Each row is a point. The points of each table are mixes of a few directions, plus a little noise. Count the directions of each table, and those that both share. Where both have some left over, give the other angles between the two spaces (their principal angles), to ten degrees, smallest first.

First (5 x 2)
[[-0.70 -0.25]
 [-0.35 -0.12]
 [ 0.85  0.30]
 [ 0.29  0.10]
 [-0.09 -0.03]]
Second (7 x 2)
[[ 1.03  0.36]
 [ 0.01  0.00]
 [ 0.19  0.07]
 [ 0.01  0.00]
 [ 0.11  0.04]
 [-0.62 -0.22]
 [-0.72 -0.26]]
Directions: first 1, second 1, shared 1

First (7 x 4)
[[-0.16  0.03  0.35  0.06]
 [ 0.12  1.14  0.19 -0.43]
 [-0.13 -0.04  0.17 -0.20]
 [-0.10  0.38  0.29 -0.29]
 [ 0.02 -0.40 -0.06  0.59]
 [ 0.30 -0.54 -0.93 -0.27]
 [-0.05 -0.57 -0.01  0.54]]
Second (5 x 4)
[[-0.10 -0.45  0.49 -0.25]
 [ 0.36 -0.31 -0.73 -0.78]
 [-0.51  0.24  0.43  0.64]
 [ 0.29  0.44 -0.03  0.35]
 [-0.04  0.07 -0.16  0.03]]
Directions: first 3, second 3, shared 2; angles 80

First (9 x 8)
[[ 0.69 -0.01 -0.23 -0.80  0.11 -0.07 -0.46 -0.52]
 [-1.11 -0.70  0.50  0.57 -1.20  1.02  0.88  0.07]
 [ 0.39 -0.36 -0.16  0.13  0.05 -0.21  0.21  0.07]
 [-0.43  0.56  0.29 -0.31  0.06 -0.85 -0.48 -0.01]
 [-0.25  0.49 -0.21  0.11 -0.32  0.20  0.24 -0.13]
 [-0.21  0.17  0.13  0.07  0.09 -0.32 -0.10  0.14]
 [ 0.30 -0.08 -0.14  0.12  0.31  0.23  0.00  0.10]
 [ 0.50 -0.11 -0.05 -0.02  0.78  0.22 -0.37  0.20]
 [ 0.14  0.05 -0.13  0.14  0.11 -0.21  0.09  0.09]]
Second (10 x 8)
[[-0.66  0.33  0.52 -0.51 -0.18 -0.45 -0.55 -0.15]
 [ 1.02 -0.52 -0.81  0.77  0.28  0.69  0.83  0.23]
 [-0.60  0.31  0.47 -0.45 -0.16 -0.41 -0.49 -0.13]
 [-0.41  0.21  0.33 -0.32 -0.11 -0.27 -0.34 -0.09]
 [ 1.09 -0.56 -0.86  0.84  0.30  0.74  0.90  0.25]
 [ 0.24 -0.12 -0.18  0.18  0.07  0.16  0.19  0.05]
 [ 0.06 -0.04 -0.05  0.05  0.02  0.05  0.05  0.02]
 [-0.10  0.05  0.08 -0.08 -0.03 -0.07 -0.08 -0.02]
 [-0.35  0.18  0.27 -0.26 -0.10 -0.24 -0.29 -0.08]
 [-0.29  0.15  0.23 -0.23 -0.08 -0.20 -0.24 -0.07]]
Directions: first 5, second 1, shared 1
